Each row is a point. Each copy is the shape, with its points in the same order, turned, moved and blurred by noise. Say if it was mirrored as well.

Shape:
[[ -7 -37 -17]
 [ -1  -8   0]
 [-23  18 -15]
 [ 13  -1  19]
 [ 22  20   6]
 [ 17  57 -12]
 [ 17  31  12]]
Copy 1 (7 x 3):
[[-16  24  35]
 [ -1   9  11]
 [-20  18 -19]
 [ 20  -4   2]
 [ 28  12 -16]
 [ 19  29 -53]
 [ 24   6 -30]]
Copy 1 is: mirrored
Copy 2:
[[ -3 -29  -4]
 [ -4   1   7]
 [-15  17 -24]
 [ 10  14  19]
 [ 16  29   2]
 [ 21  55 -27]
 [ 11  40   7]]
Copy 2 is: only turned
Copy 3, 7 rows:
[[ 19 -26 -23]
 [  6   2  -2]
 [-23   5 -12]
 [ 12  18  15]
 [  2  37   6]
 [-19  58  -8]
 [ -5  44  12]]
Copy 3 is: only turned
Copy 4:
[[ 17 -60  -7]
 [ 16 -27   0]
 [-22 -20  -3]
 [ 27 -11  13]
 [ 20   8  -6]
 [-11  33 -22]
 [ 15  19  -2]]
Copy 4 is: only turned

Shape (9 x 4):
[[ 17  51 -47 -23]
 [ 35  14   8  -2]
 [-13 -27  32  29]
 [ 29  17 -44 -48]
 [  5  -7  38   9]
 [-21 -25  47  19]
 [ 43  14 -49  -3]
 [  6  16 -28  17]
 [ 30  37  -8 -20]]
Copy 1, 9 rows:
[[ 41  30 -21  38]
 [ 50  -7   5 -10]
 [-26 -20  29 -31]
 [ 49  -9 -39  37]
 [ 10 -17  33 -16]
 [-23 -21  42 -25]
 [ 52   9 -39   6]
 [ 14  29 -14  -8]
 [ 46   5   5  24]]
Copy 1 is: mirrored
Copy 2 (9 x 4):
[[ 11 -58 -57 -26]
 [  7 -45   0  21]
 [-23  16  22  40]
 [ 45 -42 -30 -25]
 [-16 -15  27  30]
 [-29  16  35  29]
 [ 36 -46 -51  17]
 [ -6 -23 -39  17]
 [  5 -60 -17  -7]]
Copy 2 is: mirrored

Shape (10 x 6):
[[-27 -20  18  57  -9  -6]
 [-45 -25   6 -26  12 -14]
 [ 19  23  -6 -16   0  26]
 [-23 -24 -17  -6 -45  19]
 [ -2   7 -57   6  21 -27]
 [-19  19  45  -1  11  -5]
 [ 23 -24 -25  -3 -40   5]
 [ 25  26 -14  48   8 -39]
 [-21 -12   3  -3 -13   8]
 [ 34   2 -14  22   8  14]]
Copy 1, 10 rows:
[[-18  -6  18  55  20 -16]
 [-41   5  20 -27  36 -23]
 [ 11  14 -29 -20   8  32]
 [-35  -5  14  -2 -28  13]
 [-10  28 -47  -8  -1 -47]
 [ -2  34  11   6  55  23]
 [  4  -8   4 -12 -38   6]
 [ 34  42 -31  35   8 -32]
 [-25   1   6  -2   5   6]
 [ 26  -3 -39   7   1   1]]
Copy 1 is: only turned
Copy 2 (10 x 6):
[[-37 -17  33  19 -22  -7]
 [-51  -4  -1 -33  20  -3]
 [ 32  10  -7  -2  11  34]
 [-27 -13  -6 -22 -32  40]
 [-10 -19 -49  28  14  -4]
 [ -7  28  33 -11  19 -19]
 [ 10 -40  -9 -18 -38  34]
 [ 16 -25 -12  40 -14 -39]
 [-16  -4  11 -15   0  15]
 [ 24 -29   6  16   6  17]]
Copy 2 is: only turned
Copy 3, 10 rows:
[[-14  -8 -23  60 -34  -8]
 [-34 -27  33  -2 -21  -1]
 [ 36   6   9  -5  17  22]
 [ 21 -23  14   8 -55  34]
 [ 35 -55   9   7   6 -34]
 [-19  31  14  22   3  -5]
 [ 43 -19 -16 -15 -42  16]
 [ 39  -1 -29  32   7 -52]
 [  1 -10  11  11 -26  15]
 [ 34 -12 -31  13  12   6]]
Copy 3 is: mirrored

Shape, 13 rows:
[[ -6  53 -10 -14 -13 -16 -10   3]
 [-10  -3 -30  17  -2 -15   0   8]
 [-13 -15 -11 -42 -12  13   6 -31]
 [ 10   1  19  12 -13  -7  -9  -6]
 [ 32 -24  -8  14   6 -16  -6 -29]
 [ -7   2 -25   3  10  -1 -26 -20]
 [ 19 -24 -29  12  -3  30   1  -6]
 [  8 -17 -22  16  -8 -20   8  -1]
 [  2 -17  44 -14   1  27   5  -7]
 [-11  23   8  13  -9  29   4   1]
 [  2  17 -24   7  19  -8   1  -4]
 [-11 -10  -6 -45  -6  42  -8   2]
 [-15   4  19  14   6 -21   1  -7]]
Copy 1, 13 rows:
[[-33  29  31 -25 -20 -13  -9 -36]
 [-13  13 -12   9 -16 -15 -15  -7]
 [ 18  35  -2 -49  -3  -1  10  16]
 [ 17  10  27   4   0 -12  -6 -19]
 [ 37  -3 -21  -7   8 -22   0 -25]
 [  1  23 -15 -22   8  -3 -29 -21]
 [ 26  -2 -23  -6 -19  22 -11  -4]
 [ 11   5 -16   4 -20 -22  -2  -8]
 [ 34  11  35 -10  24  16  13  12]
 [  2  31  27   6  -8  26 -12 -17]
 [-17  13 -10  -5  -2  -1   3 -29]
 [  6  17  16 -53   2  30  -7  26]
 [  0  24  20  13  17 -23   1 -13]]
Copy 1 is: mirrored
Copy 2, 13 rows:
[[-17  60   2 -31  10   7  -9 -20]
 [-10   0 -12 -25  31  11 -11 -13]
 [-34   3 -20 -17 -37   2  14  -2]
 [  6   8  20  -8  -3   0 -24  -3]
 [ 16 -12 -20 -18  -6 -26 -28   3]
 [-10  14 -34 -13   8   7 -27   3]
 [ 25 -13 -24 -12  -2  19   6   2]
 [  1 -15 -11 -31  17  -4 -11 -15]
 [ -6   3  25  20 -27  -2   6  19]
 [  3  26   9  13   0  26   2 -16]
 [ -3  23 -23 -14  26  -6  -1  -8]
 [-27  14 -11 -10 -32  30  30  23]
 [-19  11  15   3  18 -13 -24  -9]]
Copy 2 is: mirrored
Copy 3 (13 x 8):
[[-15  47  -2   0 -21 -18  -2  -3]
 [-17   1 -27   4  25 -17  -9  -7]
 [  8 -13   2 -15 -15  23   4 -49]
 [-11 -10  10  20   0  -5   3   9]
 [ 25 -25   0  33  23  -6 -15  -6]
 [-12   5 -10  18   4   8 -32 -22]
 [  6 -29 -34   3  18  24 -10   4]
 [  1 -17 -22  13  19 -23   2  -8]
 [ -7 -24  38  -7   0  32  19   5]
 [-25  10  -7   6  -5  25  16  15]
 [  2  20 -13   5  24   1 -11  -4]
 [-10 -11   1 -45 -21  36  -9 -19]
 [-25   7  13  24  22  -8  14  -8]]
Copy 3 is: only turned
Copy 4, 13 rows:
[[ -9  45 -14 -33  -7   6  11   8]
 [-11  -5 -20   0 -29 -10  -7  -8]
 [ -8 -28  10 -46  13  20   2 -25]
 [ 13  17   5   2  -1   0 -16 -29]
 [ 17  -8 -26  -7  -6 -10 -17 -59]
 [ -6  -5 -35 -16  -9  18 -15 -19]
 [ 29 -34 -13  -2 -27  14   2 -26]
 [ -2 -11 -12  -3 -24 -21  -6 -29]
 [ 25 -11  27   6  38  17  -6 -21]
 [ 10  12   9   9  -8  30  11  -6]
 [ -4   5 -37  -7  -8   2  13 -14]
 [ 19 -32  10 -35  18  31   2  10]
 [-15  17  -4  14  10  -3 -11 -21]]
Copy 4 is: only turned

Shape, 14 rows:
[[  4 -10 -10  -4  11  31   7  18 -13]
 [ -6  16  -2  -2  10 -26 -23 -20  16]
 [-19   5  36 -27  -1 -14 -20  31 -15]
 [ 19 -15  23  -1 -31  22 -25 -17  -4]
 [-21 -44 -11  -5 -27  11   8  -4  -8]
 [ -2 -17 -43   3  29  11 -17 -29  50]
 [ -9   2  15   1 -14  21 -12  22  13]
 [ 13  20 -12  -9  -9 -12 -19  25   6]
 [ 21  -8  18  27 -12  26  10 -13  -6]
 [ 10 -45 -41  18   0   2   1  35  48]
 [  0  -8  54   0  -7  10  16   2 -10]
 [ -3  20   6 -29 -13   4   5  16  31]
 [ -2  15 -11   0  23   7  16  33  -6]
 [ 23  -9  -7 -46  -4  -9 -19 -33 -22]]
Copy 1 (14 x 9):
[[  4  -8  -6  -7   1  35   5  15  21]
 [  7  -9 -22  -8   2 -24 -29 -13 -17]
 [  3   0  19  11 -24 -23 -28  38  15]
 [ 16 -33  -8   1 -46  21 -20 -16  18]
 [-10 -27 -27   2 -37   8  36  13  10]
 [ 14 -23 -57 -28  30 -11  10 -36  18]
 [  7   1 -13  19 -19   9 -13   6  32]
 [ 34  -7 -17  17   4   3 -21  20  -2]
 [  1 -13  -3   5 -26  40  -5 -32   4]
 [ 30 -20 -44  36  27   2  40 -16  25]
 [ -8   5  30   5 -45  10  -9 -10  15]
 [ 34  26 -24   0 -17  -5  -6   8  20]
 [  0  16  -9   5  24  18   1  21   7]
 [ 35 -41   2 -48 -26   4 -10  13 -13]]
Copy 1 is: only turned
Copy 2 (14 x 9):
[[  0  21   6   5 -12  27  18  17 -20]
 [ -8   2   3   0   4 -17 -29 -13  20]
 [  1   3  14  -4  -1   9 -35  60   8]
 [ 24 -18  27  35 -21  28  -9   3  13]
 [-13 -27  25  28 -17   2  12  17 -35]
 [-39   7   9 -10 -23   0   3 -58  -5]
 [-12   3   1  18 -29  23  -7  28  12]
 [ 14   5 -11 -12 -22  -9  -2  19  19]
 [  7   3  12  45   2  32  22   2  13]
 [-42  -8  18 -17 -46  -5  54  -5   6]
 [ -5  -9  17  32  21  41  -5  39  13]
 [-12 -17 -27 -10 -15  21 -13  18  11]
 [-10  31 -17  -9   1  11  15  28  -5]
 [ 41 -19  23 -12   9   8 -24 -11 -19]]
Copy 2 is: mirrored
Copy 3:
[[-14   8 -16 -11  15  21   5  14  23]
 [-41   3 -10   8 -21  -7 -35 -13 -31]
 [-37 -11  55 -11  -5   4 -16  33 -15]
 [ 16 -18  15  10 -21   4 -15   1  19]
 [-24 -40 -18 -11 -17   4  22  11  34]
 [-57  -1 -45  20  -9   6 -21 -39  20]
 [-30   9  21  14  -8  10  -2  14  22]
 [-27  15  -7  13   1 -11 -27  26  -6]
 [ 19   7   3   5  -3  -6  15 -14  12]
 [-52   0 -42  41  27 -19   9   5  46]
 [ -3  -3  46 -13  -5 -11  15  -8   4]
 [-45  23  20  -8 -15 -17 -29   7  27]
 [-37  23  -8 -13  25   1   6  19  -7]
 [ -4 -33  -8 -29 -16  -1 -58  -3  -1]]
Copy 3 is: only turned
Copy 4, 14 rows:
[[ 14  -7  15 -16  -5  18 -27  15 -26]
 [ -1   9 -24  11  22 -22   7  -2   1]
 [-28  15  47   6  21 -13  -1  20  -5]
 [ -8 -10  -1  45 -20   9 -27   8  14]
 [-20 -49   6  -5 -13   7 -29 -10  -3]
 [ 40  -9 -51 -16  25 -14 -36  -7  13]
 [-15  11  14  -7 -10   2 -25  13   9]
 [  1   4  -2   0  -1 -19   3  43   3]
 [  8   1  -5  27 -45  11 -23 -11 -14]
 [ 38 -40  -3 -38 -17 -40 -47  15  23]
 [ -8  13  42  25 -20   3  -6 -22  -9]
 [  8  15  13 -19  -4  -1  13   7  33]
 [ 18  15  17 -33  -9  -4  -3  16 -29]
 [  7 -24  -9  42  29  28  16  18  -8]]
Copy 4 is: mirrored

Shape (17 x 11):
[[ 29  15 -22  17 -34  44   1  11  15 -13  20]
 [ 34 -26 -10  -9  16 -38   1  -7  28 -35 -19]
 [-13  18 -35  39  -8   4  28 -20 -13  12   0]
 [  7  -2 -26 -10   2   9   4  16   7 -19  31]
 [ -2 -43  24 -18  38 -13   8 -36  17   9 -22]
 [ 31 -14   5 -10  27 -12   0  16   0  11   6]
 [ 13 -36  29 -18  27   0  17  -4  -5 -30 -22]
 [ 36   3   6 -19   8  -9  15 -11   7 -19   2]
 [-11  13 -19  -6  -2   2  27 -18 -14  27   0]
 [-13  18 -36  14 -16  14   7 -33 -19  -5  32]
 [-36  19   7  -1 -23 -18   6 -45  -5  16 -10]
 [ 13   7   5 -11   9  15  10  10  -4 -30 -11]
 [-16 -15 -16   0 -38  -5   5 -36 -26  11 -17]
 [ 37 -24 -13 -40  21   9  32  11  19 -18  -8]
 [ -8   8 -16  11  -1   9  34 -54 -13  34  18]
 [ 40  -9 -22 -24  43   4 -10 -15   4 -10 -21]
 [ 34   0  -7   4 -13   8  13   1 -21 -23  16]]
Copy 1, 17 rows:
[[ 60  47  12   4 -25  -5  -6  -2   6  -3  -4]
 [-16  10 -12  39 -17 -14  46 -12   4 -51 -19]
 [ 21  41 -23   1  22  -5 -11   7 -47   1  -2]
 [ 30   1   4  -4 -22  -7   7  17  -4 -26 -18]
 [-42 -20 -20  30  12  18  15 -17   8 -32  27]
 [ -4   5   4   0  13 -21  16  10  25 -44   5]
 [-15  -7 -24  -4  -2  14  25 -39  20 -47   3]
 [  5   6  10  16  -5 -15   9 -26   2 -47  -7]
 [  6   8   1   2  33  -4 -17   1 -27  -2  -5]
 [ 39   6 -17   2  -8 -21 -23   3 -47   3   1]
 [-31  10  -5  10   7 -14 -24 -22 -41  23  -1]
 [ 11  16 -12 -10 -10   0  -2 -23  13 -35 -23]
 [  4   1 -20  10  18 -15  10 -25 -26  37   0]
 [ 20 -10  12  17   6  20  28 -14  20 -54 -21]
 [ 15   6  -3  15  33  -1 -24  -5 -49  -1  29]
 [ 12  -6 -25  42  12 -12   1  -7  29 -51 -13]
 [ 39  18  -2 -10  -5 -25  14 -22  -4 -27  -4]]
Copy 1 is: mirrored
Copy 2:
[[ -3  38 -34   8 -43 -24 -10  -6  15  27 -19]
 [ -4   8  12 -45  28 -39  -4 -17  37 -27  -6]
 [  6 -13 -19  41   0 -17 -15  -6 -15  -2 -34]
 [-12   8 -29 -22 -18 -40 -10   5  -5   3   5]
 [-21  -2  16 -16  43   4   5 -46  -1 -34  33]
 [-21  11  23 -17  12 -36   6  -5   1  14  21]
 [-22   3   9 -11  10 -21  25 -19  32 -37  36]
 [ -2  32   0 -19  15 -30  20  -1  13 -13   4]
 [  7  -7  -7  17   0  -8  10 -12 -36  -4  -9]
 [ 21  13 -39  25 -13 -23 -29   6 -28 -10  -8]
 [ 38  -8  -8  15  19  30  -6   2 -22 -20  -6]
 [-18  14  -1  -3 -17 -20  17  11  19 -20   6]
 [ 48 -14  -2  18 -12  -1  -8 -28 -10 -19   1]
 [-30  16  -6 -39  -7 -44  36 -28   5 -15   2]
 [ 13  12 -25  38  24  -5  -1 -25 -44  -4  -9]
 [-30  33  28 -21   1 -39  -2 -24  -6 -34  -1]
 [ 12  24 -12  11 -14 -49   7   4  17   0   7]]
Copy 2 is: mirrored
Copy 3:
[[  7 -21 -26   3 -60   6 -23 -25   6 -13   8]
 [ 53 -19   7 -24  17  19  -5  16 -28   4 -27]
 [-40 -16 -33  -7  -4  12  13 -30 -12 -14  -5]
 [ 38   4 -23  -2  -8  -1 -11 -26   3 -27   6]
 [  6   2  20 -22  56   8 -23  37   2   3   1]
 [ 32   3 -23   5  16  13   0  20  -9   7  22]
 [ 31  18  35  -6  17  11   1  32 -17 -10   7]
 [ 34  -3  -6 -31 -10  12   3  25  -5  -4   5]
 [-21  -9 -25 -18  13  -2  18  -7  14 -14  16]
 [-21  -2 -31 -35 -13  -9  -4 -44 -10 -15  14]
 [-35  -9  -4 -34  14 -38  10  -7   9  11 -16]
 [ 23  18  10  -3 -20   9   9   0  -2 -14  -5]
 [-29 -32  16 -22  11 -31   4 -26 -13   3  14]
 [ 52 -12   9  -6   6  31  -1  18  10 -32  13]
 [-45 -12 -33 -43  16  -2   1  -4  11 -22  21]
 [ 40   2   4 -33  14  49   1   7   7  24  11]
 [ 22  -5 -15 -16 -30   7   6  -5 -24 -18  25]]
Copy 3 is: mirrored

Shape:
[[ -3  -8  -1 -11 -14  27  12 -13  -1  30 -27  44]
 [ -6   3  11  12 -23   0 -14   4  12  -6 -17  16]
 [-15 -12  37  38 -20  31  -2  16  13   5  17  34]
 [ 33 -23 -14   8  14 -28 -14   5 -25  11 -33  -6]
 [  0   7  -3 -22  -2  36  -1 -27  -2  -1  11  14]
 [ 22 -18  -8   3   1 -21 -19   8  22  -5 -24  10]
 [ -6 -19 -15   2 -14   2 -46  -3   1 -24   3  -4]
 [-21  -4  21 -42   2 -26  30  -8  30  -8  -8 -58]
 [-10  -6  29  -7 -38 -27 -26  27 -23 -15  -8  -8]
 [  4   8   4 -18  -6 -20 -41  -2  41  24  37  14]
 [ 11   1  24 -29  36   8 -15   8  15  -6   4  -4]
 [  0  18   4 -13 -12  12  17   8   2   3   1  -3]
 [  8 -18  -7 -21   8 -11 -20  32  13   6  15  27]
 [-24  18  17 -17  55   6   3   9  14   2   7  11]
 [  9   2  17  -5  18 -18 -13 -26   8 -35  29   5]]
Copy 1:
[[-10  -6 -15 -13  -6  30  23 -10   3  16  -5  46]
 [-13  -9  18  13  -8   4   1   8  11 -14 -16  16]
 [ -8  -1  51  -8  26  36 -14  -9  27  -5 -12  23]
 [ 40 -10 -28  23  15 -20   5  21 -23 -15  -8  16]
 [  0 -19  -5  -4 -12  42  18 -26   5   8   4 -11]
 [  6 -25  -6  41   8  -5   1  25   3  -3  -1  14]
 [  4 -38   1  12 -15  10 -29  11  11 -19  -8 -18]
 [-15 -27  14   0  10 -37  49  11 -12  32  -4 -60]
 [ 13 -11  35 -10 -18 -15   4  33  -9 -40 -14  -5]
 [ -5 -20  40  42 -30  19 -16  -3 -22  23  26  -5]
 [  5  -5  11  29  12  37  23  16 -12  12   0 -35]
 [  0  11   5  -4  -9   5  28  -4  17   4   6 -12]
 [  9  -7  13  18  -6  28  -7  38  -2   8  30   5]
 [-25  24   1  12  21  42  12  10 -23  13   6 -35]
 [ -3 -35  16  30   9  23  15 -10 -15 -28  19 -35]]
Copy 1 is: mirrored
Copy 2:
[[ 30  -8  -6  19  24  29 -11 -10 -15  16 -20  28]
 [ -2  -7 -18  23 -14   3 -15  -5   6   6 -10   9]
 [ -6 -27   8   9 -17  32 -41  10   7  12  27  12]
 [ 22  -6  -1  46  22 -55  -6   7 -13  13 -19  -8]
 [ 25 -12  -2  -8  21  19  -3 -27   1 -20 -11  -6]
 [  8 -17 -18  35   2 -35   0  11  13  -4 -18  20]
 [  2 -22 -34  20  -8 -23 -25  -2  -4 -36 -11 -12]
 [-38 -17   1 -36  -1 -35  46  -2   2  13 -48  -9]
 [ -6  10 -21   0 -37 -33 -38   6  -4  16 -27 -13]
 [  4 -35 -44 -18  21 -27 -30 -14  46   2 -12  20]
 [-10  -1  20  -7  25 -21 -10  -7  30 -21 -21   9]
 [  5  11 -11 -12   9   3   8  -1   7   9  -7  -7]
 [ 18 -10 -15  -5  20 -33 -32  22  13  -9  -4  30]
 [-31  11  17 -18  43 -15  -9 -16   9 -12   5  28]
 [  5 -21   8  -9  -8 -37  -6 -40  21 -26  10   3]]
Copy 2 is: only turned
